Every row gives one point. Each copy is the shape, with its points in the same order, turned, moved and blurred by noise. Some copies are also mirrored. Which?

Shape (8 x 2):
39, 23
53, 15
21, -57
-3, 24
-27, 19
-1, 27
-23, -1
-3, 16
Copy 1, 8 rows:
44, -32
44, -45
-32, -57
26, 3
8, 22
32, 11
4, 8
21, 5
Copy 1 is: only turned
Copy 2 (8 x 2):
-10, 54
3, 59
61, 6
-26, 8
-20, -11
-26, 14
-5, -17
-17, 8
Copy 2 is: only turned
Copy 3:
-37, -38
-35, -54
43, -47
-24, 1
-12, 22
-28, 0
6, 11
-22, -3
Copy 3 is: mirrored

Shape:
27, -4, 24
70, 26, 51
-14, -2, 37
-12, -11, -9
-9, -28, -21
-46, 3, -13
-24, -1, -34
Copy 1 (7 x 3):
20, 1, -25
65, 20, -60
28, -17, 14
-11, 3, 14
-31, 2, 11
-5, 8, 54
-23, 21, 34
Copy 1 is: only turned
Copy 2, 7 rows:
-31, 5, 15
-73, 50, 14
-17, -16, -22
19, -14, 14
24, -28, 28
43, -21, -14
47, -10, 10
Copy 2 is: only turned

Shape:
20, -8, 53, -30, -12, -5
17, 15, -39, 21, 27, -13
20, -43, 8, -32, -8, 11
7, 9, -23, -32, -11, 5
18, -89, -5, -38, -9, 6
15, 14, -29, -33, 15, 18
31, 23, 23, 34, 18, 25
-14, -2, 78, 39, 16, 22
17, 31, -42, 17, -10, 11
Copy 1 (9 x 6):
49, 21, 16, -10, 29, -7
-60, 25, 8, -10, -13, 8
28, 8, 23, -51, 3, 12
-4, 6, 40, -4, 2, 34
34, 17, 26, -99, -4, 28
-22, 0, 45, -9, -8, 16
0, 20, -27, 23, -29, -21
32, -4, -68, 8, 14, -33
-32, 22, 5, 17, -30, 41
Copy 1 is: mirrored
Copy 2, 9 rows:
2, -25, -7, -29, 0, -57
-25, 11, -8, -12, -24, 45
-14, -19, 42, -30, -18, -36
17, 8, 16, -13, -33, -2
-42, -9, 77, -26, -27, -49
11, -9, 11, -25, -52, 14
-3, -41, -21, -31, 20, 26
-16, -77, -22, 11, 43, -18
16, 15, 3, -14, -8, 47
Copy 2 is: mirrored
Copy 3, 9 rows:
46, -45, 0, -8, -2, -29
-27, 19, -21, 26, -25, 15
24, -24, 13, -45, -35, -22
2, -3, -26, -38, -8, 2
24, -28, 46, -62, -59, -1
-1, 22, -31, -26, -23, -15
-4, -6, -3, 39, -3, -46
44, -15, 49, 51, 24, -44
-43, 9, -24, 1, 6, -9
Copy 3 is: only turned
Copy 4, 9 rows:
-7, -31, 1, -55, 0, -8
37, 19, 2, 38, -1, 2
-14, -5, 22, -37, -32, 14
29, -2, 30, -17, 0, 36
-28, -5, 45, -34, -73, 18
36, 23, 10, -19, 2, 36
-8, 29, -24, 7, 36, -13
-48, -9, -69, -20, 17, -11
21, 22, 24, 36, 35, 27
Copy 4 is: mirrored

Shape, 14 rows:
30, 33, 33, 54, 30, 25, 24, -16, -11
-3, -24, -20, -12, -33, -14, 60, 10, -5
-13, -18, -20, -22, 4, 44, -18, 26, -6
-66, 4, 31, 44, -5, 27, 26, -7, -43
4, 25, 50, -17, -64, -34, 20, -48, -5
-11, 30, 26, -11, 64, 10, 3, -26, -10
20, 10, -6, -6, -65, -14, 56, -19, -10
9, -42, -49, -19, -17, 46, 20, 18, -48
-3, -30, -4, 24, 52, -8, 0, 13, -26
-10, -2, -37, 10, -5, 13, -7, 28, 7
-3, 11, -6, 0, 32, 22, -10, -25, -15
-28, 14, 30, -16, -35, 3, 23, 20, -33
-5, 44, -9, -36, -1, -29, -11, -14, -25
-7, -52, 20, 19, 43, -29, 36, 18, -45
Copy 1:
7, 6, -6, -38, 11, 21, 60, -55, 7
56, -37, 1, 2, -14, 19, -7, 28, -42
-16, 16, 18, -14, -34, 8, 3, 51, -12
18, -5, 39, -25, -41, -27, -6, -48, -1
5, -22, 26, 41, 61, 15, -27, -36, -43
-7, 24, 25, -65, 30, -19, 33, -9, -23
52, -21, 12, 31, 15, 42, -4, -7, -44
37, -18, 39, -13, -52, 56, 13, 65, -16
11, -18, 2, -83, -14, 11, 8, 13, 22
29, 31, -5, -11, -30, 20, -4, 40, 6
-9, 23, 24, -47, -3, 13, 18, 8, -22
29, -17, 33, 24, -3, -24, 1, -2, -10
32, 32, 44, -15, 50, 6, -13, 27, -26
39, -67, 11, -73, -15, -6, 3, 5, 18
Copy 1 is: mirrored
Copy 2:
62, 26, -7, 7, -5, -8, -2, 51, 45
-35, 17, 23, 27, -23, -7, -36, -30, 37
-29, -13, 1, -6, -3, 46, 11, 10, -11
-23, 12, -48, 39, -33, -33, 17, 47, 21
25, 56, 20, 10, -50, -59, 23, -45, 3
18, 5, 25, 0, 21, -14, 59, 42, 34
9, 38, 25, 41, -45, -15, -27, -47, 23
-33, -10, -21, 35, -1, 65, -13, -32, 22
-10, -8, -16, -6, 51, -6, -8, 24, 33
-15, -12, 16, 10, 3, 18, -27, 16, -17
21, -15, 6, 11, 14, 5, 32, 16, 13
-33, 56, -3, 22, -28, -10, 15, 2, 4
6, 29, 40, 33, 22, -16, 36, -14, -19
-36, 18, -28, -4, 48, -26, -14, 8, 64
Copy 2 is: only turned
Copy 3, 14 rows:
-29, 31, 51, 17, -1, 28, -26, 4, 51
17, -62, -23, 17, -11, -22, -7, -9, 34
-20, 2, -8, -9, -4, -47, 41, 16, 5
-64, -19, 17, -52, 2, -16, -44, -17, 34
33, -33, 23, -18, -54, 34, -28, -53, -5
9, 40, 37, -25, 28, 0, 9, -27, 46
14, -62, -14, 15, -47, 19, -15, -10, 33
-38, -22, -35, 24, -42, -59, 38, 4, 39
-30, 31, -11, 25, 40, -38, -12, -21, 27
-19, 3, -31, 1, 5, -19, 13, 33, 9
-7, 39, 10, -12, -10, -18, 7, -6, 40
-26, -47, 1, -29, -9, 7, 11, -29, 9
22, 18, -27, -26, -11, 25, 25, -40, 19
-36, -7, 3, 33, 44, -45, -23, -55, 38
Copy 3 is: mirrored
